Each row is a point. Two turns around zero, p and q, are shown by what they do to some points. Where does a point land after both, in the order given? Backwards means that the second turn is done in reverse. Each puzzle has new turns, and all numbers are rounded.

Turn p:
-13.3 -29.3 -> 1.7 -32.1
8.1 -3.9 -> 9.0 0.3
-14.7 16.7 -> -20.7 8.1
16.9 24.4 -> 3.8 29.4
2.9 -7.9 -> 6.2 -5.7
Turn q:
22.4 21.5 -> -3.1 30.9
-7.1 -16.1 -> 8.3 -15.5
-15.3 -5.3 -> -5.2 -15.3
Where do these land?
p, then q: 6.4 -11.4 -> 12.4 4.2
p, then q: 18.9 17.9 -> -14.1 21.9
q, then p backwards: -32.9 1.2 -> -30.4 -12.6
p, then q: 7.5 -7.7 -> 9.0 6.0

Turn p:
30.3 20.2 11.0 -> 36.3 -10.5 4.7
11.4 1.3 -14.7 -> 8.6 2.2 -16.4
-24.6 -2.1 1.4 -> -19.2 11.9 10.1
-17.1 -19.4 2.3 -> -25.7 -3.6 1.6
Turn q:
-14.2 -6.2 1.6 -> 5.6 -0.2 14.5
7.4 -13.6 23.0 -> 24.1 11.1 -8.1
6.4 19.1 -20.6 -> -27.0 -7.9 -6.3
4.2 15.2 12.3 -> -6.0 17.9 -6.7
-12.0 -5.7 -39.1 -> -16.7 -34.3 15.9
8.4 -8.8 22.8 -> 20.0 13.3 -9.5
Where do these land?
q, then p: -3.3 10.6 -24.7 -> -26.1 1.2 7.2
p, then q: 13.6 -5.7 1.8 -> 7.3 -12.2 -4.2
p, then q: -34.1 -15.7 -1.1 -> -6.0 15.6 33.6
p, then q: 18.7 -2.7 -5.6 -> 1.1 -17.3 -9.3
q, then p: 5.2 13.5 29.6 -> 24.7 21.7 1.9

Turn p:
12.6 -22.1 -25.7 -> 22.0 16.4 -23.5
-21.0 21.3 13.8 -> -28.6 -6.7 14.8
-2.2 -11.4 8.5 -> 2.1 -12.4 -7.0
31.6 -13.6 -8.9 -> 34.9 6.3 -2.3
-7.0 6.8 2.9 -> -9.3 -0.8 4.0
-14.0 18.9 9.3 -> -21.0 -2.8 13.8
Turn q:
-5.1 2.2 20.9 -> -6.9 -9.9 17.9
-5.3 -10.4 -35.9 -> -1.5 11.2 -36.0
6.5 -19.6 -25.5 -> 10.1 -2.0 -31.2
-14.3 8.3 15.6 -> -16.1 -2.1 15.9
17.5 -1.6 6.7 -> 17.0 -4.7 6.6
0.7 21.0 18.2 -> -2.5 7.4 26.7
Where do these land?
p, then q: 11.0 -1.7 -14.8 -> 10.7 13.6 6.6
q, then p: -1.9 -14.8 -12.7 -> 3.6 15.3 -11.7
q, then p: -6.9 3.0 -15.6 -> -9.0 14.6 2.1
p, then q: -2.3 13.5 43.1 -> -9.6 -44.1 2.5

Turn p:
17.5 16.3 -13.3 -14.7 -> -21.1 -15.5 -11.3 12.4
-4.4 -14.2 29.9 16.8 -> 19.7 1.1 25.8 -18.5
-3.8 2.3 -15.5 -7.9 -> -7.2 6.3 -13.5 7.0
-4.0 16.0 -4.4 -24.3 -> -16.1 -7.5 -22.3 -8.2
-1.4 -38.1 9.3 25.8 -> 17.6 25.7 35.2 1.3
-4.0 17.7 -6.1 4.3 -> 7.2 -10.0 -14.0 6.1
Turn q:
14.3 -8.0 15.5 -20.5 -> 15.9 19.2 3.8 17.1
7.2 -20.2 3.6 13.2 -> 17.3 1.9 7.6 -17.0
20.2 15.7 -3.6 -21.4 -> 8.0 -3.8 -9.9 30.8
-25.6 5.5 -27.5 6.6 -> -24.1 -10.7 -22.0 -17.5
-16.0 6.9 12.0 22.1 -> -17.0 -6.6 20.5 -13.5
Where do these land?
q, then p backwards: 0.9 6.6 16.0 -7.1 -> 9.5 -12.5 -7.8 6.5
p, then q backwards: -18.7 -29.8 -17.4 17.9 -> 5.8 -21.6 24.2 -27.9
p, then q backwards: 18.6 -11.6 14.5 -3.0 -> -7.9 8.3 16.5 17.3
q, then p: 5.0 22.1 0.3 21.6 -> 4.5 19.7 19.0 -14.5
q, then p: -5.6 12.7 -13.3 -29.4 -> 19.5 7.9 -15.0 23.7
